Each point is reached from the start by the listed moves, each made once or not at all, plus a little noise. Say if it took an odd or an even number of moves. Then give how often each move was made.

Moves:
(1): [-4.6  0.8  1.2 -1.8  4.4]
(2): [ 0.3 -3.6  3.0 -1.5 -0.6]
Start: [0.4 2.4 4.2 1.7 0.8]
Points:
[-4.4  3.6  5.0  0.3  5.2] -> odd (1, 0)
[0.5 2.8 3.9 1.6 0.4] -> even (0, 0)
[-3.7 -0.6  8.4 -1.0  4.5] -> even (1, 1)

Moves:
(1): [-0.2  3.1 -1.5 -0.1 -2.6  1.7  4.5 -0.9]
(2): [ 0.4  0.4  5.3  1.2  0.0 -1.1  2.5  3.0]
(3): [-0.5  0.4 -0.1 -1.8  2.5  0.8  1.6  0.4]
(4): [ 1.1 -1.4  2.1 -3.1 -0.4  5.9 -2.5  3.1]
(5): [-5.5  1.8  0.1  2.8 -1.5  0.9 -1.1  2.8]
(6): [-0.4 -5.9 -1.1  1.0  0.8 -0.1  1.2 -0.5]
(7): [ 1.9 -1.8 -1.9  1.7  0.7 -0.4  2.9  4.3]
(8): [-1.5  0.5 -2.5 -1.8 -2.0 -1.6  0.5  3.2]
Start: [ 1.3 -2.9 -0.8 -0.6 -2.9 -0.7  1.3  0.3]
Points:
[ 1.0 -0.2  2.7 -4.4 -7.9  4.2  6.3  8.6] -> even (1, 1, 0, 1, 0, 0, 0, 1)
[ 1.7 -2.5  4.5  0.6 -2.9 -1.8  3.8  3.3] -> odd (0, 1, 0, 0, 0, 0, 0, 0)
[-0.7 -5.2 -5.8 -1.4 -6.5 -0.7  7.5  2.1] -> odd (1, 0, 0, 0, 0, 1, 0, 1)
[ 3.9 -5.6 -0.8 -3.8 -0.1  5.6  3.3  8.3] -> odd (0, 0, 1, 1, 0, 0, 1, 0)
[-4.9 -3.2  1.9  2.4 -3.7  1.5 10.0  5.2] -> odd (1, 1, 1, 0, 1, 1, 0, 0)

Moves:
(1): [-1.6 -2.7 -4.1  2.6  0.9  1.1 -1.2 -1.7  0.0  2.5 -0.9 -2.2  0.8 -0.1]
(2): [ 1.5 -3.9 -1.1  0.1  0.9 -0.1  0.5  0.5  1.0 -1.5 -1.1  4.6  1.1 -0.8]
(3): [-2.5 -3.3  0.6  2.9 -3.6 -1.4  2.7  1.1 -2.8  0.0  0.3 -1.8 -0.6  0.7]
(4): [-0.4  2.0  0.1  1.3  1.5  2.0 -0.5  3.3  1.3  0.2 -1.7 -1.3 -0.1  0.3]
(5): [ 2.6  0.0 -1.1  2.2  0.6 -2.5  0.6 -1.3  1.4 -0.9 -3.5 -0.6 -2.2 -1.1]
(6): [-1.2 -0.5  0.3 -0.2 -0.1  1.0  2.7  0.5 -2.7 -0.8 -1.2  2.5  0.3  0.5]
(7): [-1.0  2.5 -1.5 -1.0  0.7  2.9 -0.3  0.6  0.2 -0.1  1.6  4.7 -0.2  0.3]
(8): [ 0.5  1.6 -1.3  2.4  1.9  3.6 -3.0 -0.1  1.2  2.1  0.0  0.1  1.0 -3.1]
(9): [-0.2  0.1 -3.1  0.3  1.6  2.0  1.7 -0.8  0.3 -2.7  3.2  3.4  1.4  0.5]
(10): [-2.0  2.8  1.8  0.4 -0.1 -1.1 -1.9 -0.8 -0.8  1.5  0.9 -1.9  1.7  0.6]
(11): [-1.8 -1.7  1.3  0.1 -1.2  1.8 -0.3 -1.5 -1.3 -0.8  0.2 -1.9 -0.6  1.7]
(12): [-0.6 -0.4 -2.0 -2.8  3.2 -4.0 -4.6 -2.1 -0.2  2.4  8.1 -1.4  0.1  0.7]
(13): [-3.2  0.1  1.8 -0.8 -0.4  0.8 -0.3 -2.0 -0.3  0.1  2.6 -0.9  0.6 -0.9]
(14): [-1.9  0.3 -1.5 -1.4  0.7  3.1 -0.8 -0.1 -0.8 -2.4  2.1  3.4  2.6 -1.6]
Start: [ 0.1 -4.0 -1.7 -2.4  0.8 -1.1 -0.7  2.3  2.1  0.6  0.4 -0.4  1.6 -2.8]
Points:
[-14.4  -0.3  -5.1  -1.3   5.0   9.4  -5.1   0.3  -3.6   0.2  16.4   4.4
   7.8  -3.3] -> odd (0, 0, 1, 1, 0, 1, 1, 1, 1, 1, 1, 1, 1, 1)
[-1.2 -1.5 -6.8  2.2  5.2 -0.5 -5.8  3.7  3.2  4.1  5.2 -0.8 -0.4 -5.0] -> even (0, 0, 1, 1, 1, 0, 1, 1, 0, 0, 0, 1, 0, 0)
[-5.1 -4.7 -1.9  3.7  0.7  2.2  0.4  0.9 -0.5  1.0  0.0  6.2  3.3 -6.7] -> even (0, 1, 1, 0, 1, 1, 1, 1, 0, 1, 0, 0, 1, 0)
[-5.4 -6.6 -4.0 -3.2  2.5  5.6  1.4  0.0 -2.1 -6.0  4.4  9.8  8.1 -1.8] -> even (0, 1, 0, 0, 0, 1, 0, 0, 1, 1, 1, 0, 0, 1)
[ -7.1  -1.8  -7.0   0.7   6.2   1.5 -11.7  -6.4   2.6   7.3   9.3  -4.6
   2.8  -4.7] -> even (1, 0, 0, 0, 1, 0, 1, 1, 0, 1, 1, 1, 1, 0)
[-0.1 -2.6 -3.7  1.8  3.4  3.3 -5.2 -0.3  4.2  0.9 -1.4  4.7  2.4 -5.3] -> even (0, 1, 0, 0, 1, 0, 1, 1, 0, 1, 1, 0, 0, 0)
[ -5.2 -11.3  -7.4   6.2   0.3   5.0  -1.9  -2.1   1.7   2.2  -0.4   1.8
   1.4  -6.1] -> even (1, 1, 1, 0, 1, 0, 1, 1, 0, 0, 1, 0, 1, 0)

Moves:
(1): [-2.9 -0.7  0.2 -0.9  0.1 -1.0  1.1  1.6 -1.3 -0.3 -0.6  0.0  0.9 -1.3
  1.5 -1.0 -0.7  0.7  0.3 -0.7  0.7 -1.3 -1.6 -1.1  1.2 -0.9  1.3]
(2): [-0.2 -0.9  1.7  0.9 -0.2  0.7 -0.8  1.9 -0.9 -0.6 -1.3  0.2 -2.8 -0.4
  2.2 -1.3  0.9  0.3 -0.2  0.5 -0.7 -1.1  1.4 -0.9 -0.9  1.0 -0.4]
(3): [ 0.2  1.2 -1.7 -2.1 -2.7 -0.4  0.9  3.8  4.6 -0.1  1.4  1.2 -3.1 -0.4
  0.1  0.1 -0.9  2.0 -2.2  0.1  1.4 -0.4  0.3  1.3  0.0  1.2  1.5]
(4): [ 1.0  1.7 -0.8 -1.6 -2.0 -1.6 -0.6 -0.9 -2.0  2.2 -2.6  0.0 -1.0  0.9
 -0.9 -1.7  0.7  1.0  0.9 -1.6 -1.3  1.4  0.5  0.3  0.5  0.2  1.8]
(5): [-0.1 -2.7 -2.9  1.1  1.7  2.5 -0.2 -0.2 -1.0  1.2  0.3  1.0 -1.6  0.6
  1.6  2.4 -1.9 -2.8 -0.4 -0.4  0.6  0.1  3.3 -1.0 -3.2  1.6 -1.0]
(6): [-2.2 -2.1  1.7 -1.5  0.3  4.3  1.6  0.2 -0.9 -1.2 -2.1 -1.2 -2.1 -1.4
  0.0 -2.9 -0.4 -0.4  0.3 -0.7 -1.0  0.0  0.5 -1.8  0.6 -1.8 -0.8]
(7): [ 0.7  1.7 -0.2  0.1 -0.5 -0.8 -1.9  1.8 -0.6 -0.2  0.5 -0.3 -1.2  0.1
  0.9 -0.5  2.2 -0.4  0.3  0.4 -0.4 -1.0 -0.2  0.3 -0.8 -1.8  1.1]
(8): [ 1.4 -0.5  0.8 -0.3  1.1  1.1  0.9  2.0  1.2 -0.8  0.7  0.1  1.4  1.0
  0.1  3.5  2.4 -0.6 -0.3  0.0  3.9 -0.5  0.4  0.4 -0.3  0.2 -1.3]
(9): [ 2.0 -0.6 -0.4 -0.4 -0.6  0.9  0.7 -2.2 -0.8  0.5 -0.7  0.3 -0.6 -1.4
  0.5 -0.6 -1.7 -0.1  1.7 -1.1 -1.3 -1.0 -0.9  0.5  0.8  0.6 -0.4]
(10): [ 0.8 -2.1  0.5 -1.7 -0.9 -1.3  1.2  1.9  3.7  0.2  1.1  0.6  1.3 -3.3
 -0.1  0.2 -0.2 -1.8 -1.3 -1.6  4.6  0.9 -1.0 -2.4  1.3 -0.3  0.2]
(11): [ 0.7  1.0 -0.5 -0.3  0.7  3.2  0.1 -0.7 -3.7 -0.6  0.2 -1.4  3.6  1.2
 -0.3  2.4  3.4 -0.9 -3.3  0.7 -1.4 -0.1  2.3 -1.5 -0.5  2.0  2.0]
(12): [-1.0  0.7  0.6 -1.0 -1.4 -2.0 -1.5  1.6 -1.5 -2.1 -1.9 -2.2  0.9  1.0
 -0.8 -1.1  1.9  0.7 -1.0  0.2 -0.9  0.4  0.3  0.9 -0.5 -0.1  0.7]
(13): [ 1.0  0.2  0.0  1.0 -1.1 -0.1 -1.3 -0.6 -2.3  1.4 -0.9  0.1 -0.3  0.9
  0.0  0.6  1.1 -0.1 -0.8  0.3 -1.6 -0.2 -1.5  1.6  0.4 -0.6  0.1]
(14): [ 1.7  1.8 -1.3 -0.3 -0.3 -1.6 -0.3 -1.2  0.0  1.8  1.7  0.2  1.5 -2.5
 -0.7  2.7  0.6  1.3  0.7  1.5  0.4  2.1 -0.2  2.4  0.4 -0.1 -1.1]
(15): [-0.2 -0.2 -0.2  1.7  0.3 -0.5  0.2 -0.7  1.1  0.6  2.4  1.3 -0.1 -0.1
  0.0  1.3 -1.3  0.5  0.1  0.1  1.5 -2.3  0.5 -0.2 -1.5 -1.0 -1.5]
(16): [-1.9 -0.8  0.4 -1.9 -2.0 -0.5 -0.1 -1.7  2.3  0.0 -1.1  0.9  2.9 -2.1
  1.1  1.9  0.3 -2.0  0.4 -1.0  2.1  2.2 -1.1 -1.4 -1.3  2.0 -2.1]
(17): [ 2.5  1.9  0.2 -0.2 -1.7  0.8 -2.3 -2.8 -3.0  1.1  0.3  0.8  0.5  3.1
  0.7  0.0 -3.2  0.6 -0.2  0.6 -1.1  0.5  2.7  1.2  0.6  0.5  1.8]
(18): [ 0.1 -1.1 -0.3  0.0 -1.3 -0.9  0.3 -1.2  0.1  0.1  0.7  0.4  0.5 -0.4
 -1.0  1.1 -0.5 -2.1  0.9 -0.1 -0.4  0.9  0.2 -1.1  0.5  1.7 -0.4]
(19): [ 0.9  0.4 -1.4  2.3 -2.5  0.2  0.1 -1.1  0.1  1.2 -0.3  0.4  0.2 -3.3
 -0.8 -0.4 -3.8  0.4  2.1 -0.6  1.7  0.2 -0.7 -1.6  0.5  1.6  0.5]
(20): [ 0.4 -1.4  0.2 -0.3 -2.8  0.6  4.7  1.6  2.2 -4.0  0.6  0.4  3.0 -0.6
  1.8  0.6  0.5 -3.0 -1.7 -0.4  1.6  1.3  1.8 -1.9 -0.6  2.0  0.6]
(21): [ 1.3  0.0  0.4 -1.4  0.3 -0.6  1.1 -1.1 -1.4 -1.2 -0.6  0.4  2.4  0.7
 -1.3  0.5 -1.1 -0.3  0.0  1.6 -0.7  2.9 -1.4 -2.9 -1.7  1.0  0.3]
(22): [-0.1 -1.8 -0.7  1.0 -0.9  0.2  0.2 -0.1  0.2 -0.1  1.9  0.2  0.0 -0.3
 -0.6 -0.9  0.3 -0.5  1.6 -0.3  1.3 -0.1  0.3 -0.1 -0.7  1.2  0.7]
(23): [ 0.1  0.9 -0.2  0.6 -0.2  0.5  0.1  0.2  0.3 -0.2  1.9  0.4 -0.3 -0.5
  0.2  0.2 -0.2 -0.5 -0.4 -1.1 -0.2  0.3  0.1  0.2 -0.3  0.4 -1.1]
(24): [ 0.5 -0.4 -0.9  0.5 -1.8 -1.1  0.9  1.2  3.2  2.7  1.8  0.2  3.3 -3.0
  0.1  1.4 -0.8  0.7  2.9 -1.3  1.1  1.5 -1.4 -1.6  0.7  0.3 -1.5]
Start: [-1.9  1.2  0.5  1.9  1.7  0.7  1.8  0.6 -0.1  2.2 -0.6 -0.7  2.4 -2.8
 -2.7  0.5 -5.7 -1.9  0.3 -1.8  2.7  3.6  1.2 -1.0 -0.4  0.0  1.3]
Points:
[  5.1  -0.1  -3.4   0.0 -11.0   3.1   8.3   7.6   5.5   2.0   6.1   1.7
  11.4 -10.8   0.8   5.4  -8.5  -4.8   0.0  -5.9  14.7   3.6   3.1  -7.5
   2.0   6.3   7.7] -> even (1, 0, 1, 0, 0, 0, 1, 1, 1, 1, 1, 0, 0, 0, 0, 0, 1, 0, 1, 1, 0, 1, 0, 1)
[  4.1  -1.0  -6.9   0.4  -8.6   2.3   8.1   3.6   3.7   0.3   4.4   0.5
   7.5 -12.3  -2.0   8.2  -8.4  -8.7  -4.5  -5.1   8.8   8.3   6.8  -5.3
  -2.2  10.4   2.8] -> odd (0, 0, 1, 0, 1, 0, 0, 0, 1, 1, 1, 1, 0, 1, 0, 0, 0, 1, 1, 1, 0, 0, 1, 0)
[  0.9  -3.4  -2.0   2.7 -15.6   0.0   7.5   3.5   9.3   5.0   6.2   6.3
   7.4 -15.6   4.3   2.5 -15.0  -4.8   2.6  -8.0  13.7   4.2  -0.1  -7.4
   0.3   8.1   0.5] -> even (1, 1, 1, 0, 0, 0, 0, 0, 1, 1, 0, 0, 1, 0, 1, 1, 1, 0, 1, 1, 0, 1, 1, 1)
[  1.6   0.5  -6.1  -1.8 -10.1   3.9   7.4   8.7  -3.2   2.2  -0.7  -1.5
  10.4  -9.2  -1.8   6.1  -2.3  -3.9  -0.3  -3.2   7.8   9.9   4.2  -7.1
  -4.5   5.8   6.0] -> even (1, 0, 1, 1, 1, 1, 1, 1, 0, 0, 1, 1, 1, 1, 0, 0, 0, 0, 1, 1, 1, 1, 0, 1)
[ 0.4 -3.7 -1.2 -2.5 -6.1  4.0  6.8  4.1  3.3  3.5  2.8 -0.2  8.0 -9.1
 -6.0  3.1 -4.9 -5.0 -1.6 -3.0  5.9  9.0 -0.4 -9.7  0.2  5.1  3.2] -> odd (0, 0, 1, 0, 0, 1, 0, 0, 0, 1, 1, 0, 1, 0, 0, 0, 0, 1, 0, 0, 1, 1, 0, 1)
[ 1.3 -0.8 -0.6 -4.5 -6.0  6.4  0.4  5.7 -1.5  0.5  0.6  1.7  3.3 -2.7
  0.4  4.6 -3.1 -6.7 -5.6 -4.3 10.8  6.7 10.0 -8.4 -8.9  5.9  3.3] -> even (0, 1, 1, 1, 1, 1, 1, 1, 0, 1, 1, 1, 0, 0, 1, 1, 1, 0, 0, 0, 1, 1, 1, 0)
[ -2.8  -6.5   2.1  -0.7  -9.2  -3.1   9.4   8.9   7.6  -2.8  -0.1   0.7
  16.0 -14.8   0.7   3.5  -5.6  -7.3   3.3  -5.2  17.6  10.2  -1.7 -13.3
  -2.8   8.0   0.3] -> odd (1, 1, 0, 0, 0, 0, 0, 1, 0, 1, 0, 1, 0, 0, 0, 1, 0, 0, 1, 1, 1, 1, 0, 1)
